Rows are points. Each copy is the shape, with its points in the same order, stretched, turned, moved and blurred by noise. Say if it was mirrored as well.
In the rows, zero is written as 128.

Shape (5 x 2)
[[ 57 127]
 [129  78]
 [115  88]
 [153 131]
 [186 148]]
Copy 1 (5 x 2)
[[201 161]
 [140  76]
 [158  96]
 [ 99 126]
 [ 64 129]]
Copy 1 is: mirrored
Copy 2 (5 x 2)
[[ 81 130]
 [135 170]
 [120 163]
 [152 112]
 [181  99]]
Copy 2 is: mirrored
Copy 3 (5 x 2)
[[150  32]
 [191 119]
 [184 100]
 [140 139]
 [112 178]]
Copy 3 is: only turned

Shape (6 x 3)
[[ 97 127 133]
 [176  50 137]
 [ 84 137 133]
 [ 88 148 134]
 [177 153 133]
 [ 96 152 172]]
Copy 1 (6 x 3)
[[115 145 157]
 [218 139 183]
 [ 94 154 159]
 [ 91 137 152]
 [171  88 127]
 [ 99 113 186]]
Copy 1 is: mirrored
Copy 2 (6 x 3)
[[104 110 134]
 [224  94 205]
 [ 86 121 120]
 [ 92 129 127]
 [154 189 123]
 [ 85 153 151]]
Copy 2 is: only turned
Copy 3 (6 x 3)
[[134 164 126]
 [181  81 234]
 [133 180 111]
 [121 177 109]
 [ 75 105 180]
 [112 203 143]]
Copy 3 is: mirrored

Shape (12 x 6)
[[ 74 153  83 181 165 118]
 [176 136  74 108  57 166]
 [141 107 118 165 103 138]
 [134  66 165 102  81  50]
 [181 153 133 156 158 143]
 [182  99 195  99 102 162]
 [177  99 161 135  95  93]
 [ 79 143 187 184 142 121]
 [102 104 176  90 101  75]
 [114 103 114 145 142 160]
 [ 66 161  81  95 173 120]
 [105 125 166 132  82 123]]
Copy 1 (12 x 6)
[[153 209  76 131 193 125]
 [117  90  94 169  38 181]
 [144 110 108 145 140 161]
 [198 119 166  63 110 122]
 [130  93 116 203 144 120]
 [ 91  45 180 137  76 121]
 [177  88 156 147 114 139]
 [137 175 175 109 202 124]
 [164 162 167  62 109 111]
 [115 116  97 114 142 122]
 [119 223  88 102 112  75]
 [134 159 169  92 114 147]]
Copy 1 is: mirrored
Copy 2 (12 x 6)
[[178 186 169 147 123 239]
 [190 107  67 134 223 128]
 [139 125  94 147 119 166]
 [186 163  36 113  38  84]
 [126 117 136 183 131 110]
 [ 96  77  78 121 121  37]
 [144 137  56 152  76  84]
 [102 190 140 131  79 172]
 [181 181  78  94  74  87]
 [132 100 135 128 125 175]
 [221 174 178 108 163 172]
 [144 173  85 104 121 135]]
Copy 2 is: mirrored
Copy 3 (12 x 6)
[[115 185 106 133 154 198]
 [202 121  99  65  98 165]
 [145 130 130 138  90 147]
 [177 174 160 190  91  50]
 [122 105  58 121 113 150]
 [137  45 138 141  94  62]
 [167 128 121 168  80  91]
 [ 97 101 166 212 149 126]
 [157 145 162 177 136  51]
 [110 130 134 108 116 144]
 [133 176  92  78 192 154]
 [153 106 171 178 123 104]]
Copy 3 is: only turned
Copy 4 (12 x 6)
[[123 193 124 180 147 167]
 [205 132 147 147  57 161]
 [134 121 121 173  87 120]
 [111 131 109  82  65 103]
 [179 114 109 174 185  98]
 [172  65 163 120 128  60]
 [158 109 112 127 104  89]
 [124 168 160 169 167  67]
 [117 145 162  94  98 112]
 [118 125 144 176 116 131]
 [129 177 181 115 155 203]
 [151 161 161 137  97  90]]
Copy 4 is: only turned

Shape (13 x 9)
[[176 194 153 134 117 144 129 148 186]
 [101 186 173 123  99 144 137 160 128]
 [122 183 134 123 116 205 122 145 138]
 [109 133 114  91  88 165 140 158 124]
 [112 122  79 109 136 105 160  80 106]
 [119 117  83 196 135  84  87  94 189]
 [114 137 127  76 125 148 129 148 148]
 [146 108 147 172 150 100  77  79 176]
 [134 124  81 152 166  87 123  84 108]
 [193 130 124 188 109  93  82 102 142]
 [117 153 138 110 132 163 158 205 132]
 [120 177 124  91 132 149 101 170 118]
 [ 91  86 105 123 157 160 149 118 118]]
Copy 1 (13 x 9)
[[124 119 110  53 174 114 174 137 161]
 [110 202  86 116 187 151 159 168 138]
 [109 171  55  93 135  83 115 112 124]
 [124 150  80 138 127 119 161 156  84]
 [206 121 142 186 131 137 108 139 113]
 [142  52 220 156 205  64 110 133 130]
 [116 124  96 130 133 137 130 182 116]
 [127  88 249 125 150  79 117 140 169]
 [164  84 194 178 155 137  89 113 150]
 [127  61 231 112 143  96 165  88 160]
 [ 85 162  62  89 165 174 121 154  86]
 [ 87 127  70 138 154 151 131 150 156]
 [134 155 130 149 112 109  53 134  74]]
Copy 1 is: only turned
Copy 2 (13 x 9)
[[109 172 157 108 136  88  90 200 134]
 [111 151 153 126 157  95  55 107  89]
 [167 147 177 130 189  50  78 145 116]
 [152 120 175 129  88  68  83  95  89]
 [132  70 126 132  91 118 131 121 212]
 [141 160 144 114  65 206 136 111 215]
 [130 121 164  90 119  70  96 126 112]
 [158 136 100  86  95 204 126 169 199]
 [137 105  93 125 106 160 166 117 224]
 [162 159  68 121  62 192 154 149 172]
 [ 97 140 181 128 133  64 118 101  61]
 [147 139 138  99 146  41  96  88  95]
 [145  83 172 113 118 126 146 113 162]]
Copy 2 is: only turned
Copy 3 (13 x 9)
[[138 141 115 123 140 161 194 148 181]
 [ 83 164  93 144 141 126 173 132 143]
 [120 128  86 144 118 111 205 128 149]
 [112 153 102 115 101 104 160 135 115]
 [121 113 182 114 141  85 115 130  94]
 [213 156 166 157 164 109 153 193 110]
 [107 133 123 101 121 133 159 138  93]
 [196 122 156 168 160 169 127 162 111]
 [152  90 166 131 166 103 100 157 108]
 [197 118 128 172 132 159 114 186 183]
 [106 153  77  90 149 115 172 120 117]
 [ 88 104  86 118 126 131 159 164 128]
 [155 128 135 116 151  91 134 103  55]]
Copy 3 is: only turned
